Every row gives one point. To make a cloud, some directions were put in groups of two or more. Within a group, all points are equally far from the middle, so they leave a hole (a ring in 2 directions, a hollow ball in 3). The other directions are filled evenly. Then the cloud was stretched, turned, moved and blurred a little. Count the holes, and give their numbers of directions, smallest first.
In the rows, 128 means zero.

Cloud (20 x 3)
[[119 117 171]
 [142 163  76]
 [112 100 179]
 [152 209 143]
 [133 134  67]
 [146 142 152]
 [124 181  80]
 [150 100 126]
 [145 148  61]
 [145 173 119]
 [120  71 112]
 [115 146 160]
 [115 106 132]
 [ 67 129 151]
 [130 112  68]
 [132 156 107]
 [192 157  97]
 [137 169 162]
 [155 102  79]
 [187  90  78]]
Holes: 0

Cloud (31 x 4)
[[ 91  88 115  96]
 [121 144  86 181]
 [108 176 157  99]
 [160 118  70 148]
 [ 64 148  89 111]
 [113 107  75 172]
 [ 90  95 164 130]
 [ 57 141 157 143]
 [ 95  93 128  90]
 [ 67 125  81 112]
 [ 61 120  87 142]
 [ 84 133 103 183]
 [ 90  94 150 101]
 [102 111  94  80]
 [ 91 177 153 102]
 [ 84 107  81 164]
 [140  78 114 151]
 [127 164 122 180]
 [133 163  91 171]
 [133 124 162 169]
 [154 141  68 112]
 [ 84 166 160 100]
 [140 158 149 168]
 [105 126 163 174]
 [102 124 164 171]
 [ 85 177 150 103]
 [ 71 113  81 112]
 [ 87 107 170 145]
 [ 84 174  94 106]
 [104 135 156 180]
 [148 148  66 112]]
Holes: 2 (2, 2)

Cloud (53 x 6)
[[ 84 122 100 186 122  78]
 [137 101 139 116 137  34]
 [161 169 153  99 100 132]
 [139 123 145 148 102 176]
 [134 102 183 125  48 126]
 [149 120 139 122 166 140]
 [143 151  73 122  87 162]
 [ 99 126 183 118 157 139]
 [146 149 185 160 110 160]
 [175 161  77 102 146 109]
 [141 148  80 138 138  71]
 [145 108 135 118 153 101]
 [194 130  68 141  59 139]
 [136  72 157 162  97 188]
 [112 111 146 193 113 172]
 [188  88 194 146  90 167]
 [160 120 180 165  78 185]
 [176 188  87 169 149 147]
 [180 173  79 178 149 128]
 [108 149 136 118 140 106]
 [190 115  88  84 151  87]
 [188  84 142 178  76 111]
 [105 153 145 104 101 202]
 [180 180  99 139  86 155]
 [ 91 134 164 118 131  93]
 [ 79 175 136 118  68 174]
 [141 145 143  82 139 180]
 [145 183 147 111 134 147]
 [129 158 144 108 179 180]
 [193 104 152 175  91 179]
 [149 117 115  66 141 132]
 [143 187  99 141  96 134]
 [195 167 127  86 174 156]
 [154  89 101 159 139 126]
 [ 99 125 186 186  56 170]
 [121 109  99 122 128 113]
 [138 138 165 174  85 157]
 [166 103  89 176 109 154]
 [ 99 173 107 138 137 187]
 [213 140 118 126  82 171]
 [ 69 101 114 123  97 124]
 [162 159 148 112  75 132]
 [140 107 176 142 112 128]
 [166 216 123 133  96 179]
 [144 146 177 163 164 151]
 [173  82 129 161  89 133]
 [124 141 117  89 124 111]
 [ 55 114 156 145 125 112]
 [147 112 127 142 112 161]
 [104 189 115 147 140 141]
 [141 175 130 177 123 140]
 [139 153  99 158  46 107]
 [103 106 125 104  93 148]]
Holes: 0
